Every row gives one point. The window is the flat piece filled in between its corners: a triangle in 3 columns, a solid with four corners in 4, and so on. A path goes straight from each point to the next, and from the last back to the first. After which points does the path pass through the window?

Window (4 x 4):
+0.07,-0.10,+0.48,-0.10
+0.22,-0.30,+0.11,-0.11
-0.60,+0.45,-0.62,-0.15
+0.23,+0.28,-0.39,+0.33
Path:
(1): -0.13,-0.32,-0.20,+0.46
(2): +0.34,+0.68,-0.41,+0.05
(3): +0.12,-0.09,-0.01,-0.40
(4): -0.09,-0.47,+0.48,+0.25
(5): -0.20,-0.30,+0.13,-0.06
(6): +0.42,+0.18,+0.00,-0.07
(7): +0.46,+0.01,-0.35,-0.49
(8): -0.36,-0.31,+0.48,+0.11
(9): -0.53,+0.19,-0.63,+0.32
(10): -0.11,+0.59,-0.62,-0.40
(11): -0.38,+0.40,-0.48,-0.36
(12): -0.37,+0.18,+0.06,+0.42
(13): -0.17,+0.10,-0.97,+0.68
(14): +0.27,+0.27,-0.12,+0.10
(15): +0.54,+0.44,-0.25,+0.16
(16): -0.19,-0.12,-0.30,+0.26
Through the window after points: 1, 5, 13, 15

Window:
-0.09,+0.24,-0.29,+0.56,+0.40,-0.45
+0.29,-0.24,+0.21,-0.66,-0.44,+0.31
-0.20,-0.21,+0.02,-0.02,-0.15,-0.67
+0.12,+0.05,+0.67,-0.69,-0.23,-0.01
+0.32,+0.49,-0.41,+0.52,+0.02,-0.77
+0.52,-0.31,+0.54,-0.21,-0.20,-0.02
Path:
(1): +0.03,+0.09,+0.13,-0.54,-0.03,-1.00
(2): +0.13,+0.07,-0.28,-0.04,-0.01,-0.64
(3): -0.32,+0.21,+0.26,+0.39,-0.01,-0.03
(4): -0.38,+0.15,+0.30,+0.01,-0.43,-0.35
(5): +0.79,-0.25,-0.40,-0.46,+0.10,-0.10
(6): +0.06,-0.11,+0.18,-0.72,-0.01,-0.13
(7): +0.35,+0.09,+0.72,-0.14,-0.61,+0.25
(8): +0.18,-0.02,+0.18,-0.16,-0.60,+0.04
(9): +0.28,-0.11,+0.49,-0.82,-0.01,-0.18
(10): +0.28,+0.03,-0.06,-0.23,+0.00,-0.49
(11): -0.19,+0.39,+0.24,+0.08,-0.33,+0.21
(12): -0.17,-0.10,-0.08,+0.58,-0.23,+0.30
Through the window after points: 6

Window:
-0.28,+0.50,-0.41,-0.34,-0.21,-0.81,+0.00,-0.42
+0.02,-0.07,-0.91,-0.24,-0.37,-0.12,+0.31,+0.48
-0.01,-0.15,+0.23,+0.20,+0.75,+0.08,+0.16,-0.43
-1.01,-0.33,-0.59,+0.33,+0.29,+0.15,-0.04,+0.28
+0.24,-0.04,-0.32,+0.32,+0.39,+0.16,-0.34,-0.16
+0.48,+0.77,+0.06,+0.67,-0.24,-0.07,+0.29,+0.80
+0.48,-0.26,-0.06,-1.01,-0.10,-0.34,-0.19,-0.11
+0.30,+0.02,+0.04,+0.43,-0.13,-0.26,-0.08,-0.30
Path:
(1): +0.29,-0.17,-0.05,-0.42,+0.12,-0.37,-0.10,+0.11
(2): +0.25,-0.12,-0.08,-0.55,+0.04,-0.03,-0.02,-0.37
(3): +0.43,+0.35,+0.76,-0.22,-0.24,+0.69,+0.24,+0.29
(4): -0.23,-0.25,-0.86,+0.36,+0.60,-0.69,+0.03,-0.22
(5): +0.17,+0.14,-0.25,+0.08,-0.04,-0.51,-0.04,+0.09
(6): +0.35,+0.40,-0.38,+0.02,-0.50,+0.58,+0.47,-0.17
(7): -0.06,+0.28,-0.35,+0.20,-0.29,+0.04,+0.16,-0.45
(8): +0.20,+0.01,+0.27,-0.10,+0.51,-0.68,-0.39,+0.49
(9): +0.10,-0.49,+0.16,+0.31,+0.80,-0.37,-0.14,-0.10
(10): -0.03,+0.22,-0.05,+0.04,+0.26,+0.21,+0.19,-0.41
(11): -0.11,+0.27,-0.17,+0.06,-0.13,-0.10,-0.01,-0.26
(12): +0.03,+0.30,-0.23,+0.35,+0.21,-0.41,+0.19,+0.19
Through the window after points: 1, 3, 9

Window, 8 rows:
-0.18,-0.34,-0.69,-0.42,+0.75,+0.31,+0.46,+0.62
+0.37,-0.28,+0.15,-0.48,+0.32,+0.04,+0.48,+0.29
+0.72,+0.03,-0.42,-0.22,-0.47,-0.16,+0.31,-0.24
-0.27,+0.58,+0.13,-0.19,-0.67,-0.60,-0.33,+0.17
-0.10,+0.47,+0.08,-0.33,-0.45,-0.01,-0.37,-0.48
-0.04,-0.24,+0.05,-0.08,-0.81,-0.18,+0.04,-0.29
+0.02,-0.16,-0.21,+0.24,+0.77,+0.37,+0.09,+0.77
-0.50,-0.13,-0.25,+0.05,+1.11,-0.40,-0.38,+0.43
Path:
(1): +0.14,-0.25,-0.44,-0.28,+0.20,-0.10,+0.03,+0.43
(2): +0.13,-0.03,+0.06,+0.07,+0.11,+0.13,+0.89,-0.01
(3): -0.12,+0.45,+0.03,+0.06,-0.11,-0.37,+0.12,+0.00
(4): -0.16,+0.19,-0.02,-0.29,-0.39,-0.20,-0.33,+0.25
(5): +0.48,-0.59,-0.37,-0.26,+0.09,-0.28,-0.13,+0.30
(6): +0.12,+0.52,-0.05,-0.19,-0.19,+0.26,+0.69,-0.16
(7): -0.32,+0.57,+0.02,-0.07,+0.01,+0.01,+0.16,-0.36
(8): +0.17,+0.04,+0.06,-0.24,-0.50,-0.28,-0.30,+0.11
(9): +0.40,-0.54,-0.09,-0.50,-0.03,+0.19,-0.27,+0.14
(10): -0.10,+0.14,-0.23,-0.11,+0.49,-0.02,+0.64,+0.23
(11): -0.31,-0.15,-0.33,-0.16,+0.47,+0.00,+0.48,+0.26
(12): +0.57,+0.14,-0.35,-0.16,+0.60,+0.19,-0.60,+0.75
Through the window after points: 3, 5
